Every row gives one point. Each copy is the shape, with its points in the same order, turned, moved and blurred by noise. Is it also mirrored, or only turned?

Shape (6 x 2)
[[ -9  -2]
 [ 24 -31]
 [ 93 -19]
 [-11  -4]
 [  8 -24]
 [-15  -1]]
Copy 1 (6 x 2)
[[-19  13]
 [-34 -33]
 [ -6 -95]
 [-19  11]
 [-37 -15]
 [-21  18]]
Copy 1 is: only turned
Copy 2 (6 x 2)
[[ -4   9]
 [  9 -27]
 [ 81 -51]
 [-10  10]
 [ -2 -17]
 [-11  16]]
Copy 2 is: only turned

Shape (9 x 4)
[[ 84 -37 -58 -29]
 [ 22  10 -19  20]
 [  2 -38  33 -13]
 [ -9  35 -20  29]
 [-38   6  31  26]
 [  4  48 -33  -2]
 [ 12  26  35 -66]
 [ 19  43  22   3]
 [-45   9  26   1]]
Copy 1 (9 x 4)
[[ 95 -17  20 -45]
 [ 31   5 -33  11]
 [ -3 -15  41  26]
 [  4  10 -62   7]
 [-36   0 -24  49]
 [  7  33 -54 -23]
 [-20  53  45 -13]
 [  6  47 -18  22]
 [-50  -3 -15  22]]
Copy 1 is: only turned
Copy 2 (9 x 4)
[[-58  53 -70  66]
 [  5  -7 -36  16]
 [-26  14  37  21]
 [ 15 -24 -33 -21]
 [  6 -38  31 -18]
 [ 11  16 -55 -29]
 [  6  75  15 -20]
 [ 41  19  -8   0]
 [ -2 -21  26 -35]]
Copy 2 is: mirrored
Copy 3 (9 x 4)
[[ 33  43  91 -38]
 [ 31   7  11  20]
 [-19 -33  11 -23]
 [ 38  20 -27  29]
 [  1 -28 -44  17]
 [ 23  55 -12  26]
 [-74  33  13   8]
 [-10   9   6  53]
 [-17 -10 -46   7]]
Copy 3 is: only turned

Shape (13 x 8)
[[ 11 -11  34   8  45  46  -8  18]
 [-36  24 -75 -42  -7  29   9 -33]
 [-13  -4 -70  74  15  -8  40 -29]
 [ 61   9 -16 -29  69 -12  12 -18]
 [-25   1 -47  72  42  -2 -29  12]
 [ 39  31 -49  11 -30  -4  12  20]
 [-55  34  22  21  58  31 -10  48]
 [-28 -67 -21 -14 -17 -44 -14  29]
 [ 65  -7 -58 -29 -28 -24 -11 -57]
 [-57   7  18 -32 -23  18  -3  -4]
 [ 29 -51 -10  36  29  49  77  -1]
 [-29 -84   4  47  51  27 -43 -34]
 [ 54 -70  37 -41   7  45  30  62]]
Copy 1 (13 x 8)
[[-14 -21   9  10   9 -24 -51  -1]
 [ -7  91 -53   9  -6  39  -7  33]
 [-28  53  39  54 -54  34  35  14]
 [ 41  33   1  78  45 -23 -31  -8]
 [-27  42  10  30 -77 -34   0  15]
 [ 52  66  33   1 -20  13   3  -3]
 [-67  36  20  -9  -3 -43 -64  14]
 [ -5  26 -13 -20  13 -58  62  33]
 [ 83  46 -39  47   7  29  43 -27]
 [-38  48 -40 -47  16   4   4 -14]
 [ -9 -37  43  46  11  40  13  33]
 [-58 -40 -53  49 -40 -45  21  17]
 [ 34 -60  29 -23  64 -28  -9  37]]
Copy 1 is: only turned
Copy 2 (13 x 8)
[[-24  17   9  14  10  21 -23  53]
 [ 51   0 -72 -47  35 -40 -28   2]
 [ 49  41 -53 -38 -16  -5  80  25]
 [ 45  49  50 -28  42  13 -16  -1]
 [ 33  59 -54  36  15   6  50  44]
 [ 61  12  -4   0 -15 -67  13  17]
 [-37  69 -53  34   5  -5 -34  46]
 [-27 -14 -25  27  66 -48  51 -14]
 [ 95 -33  21 -22  26 -19  18 -29]
 [-28 -18 -57   2  11 -27 -34 -10]
 [-18   9  21 -65 -10   3  47  69]
 [-19 -11 -41  17  54  74  55  48]
 [-57 -29  74 -10  35 -42  -8  60]]
Copy 2 is: only turned
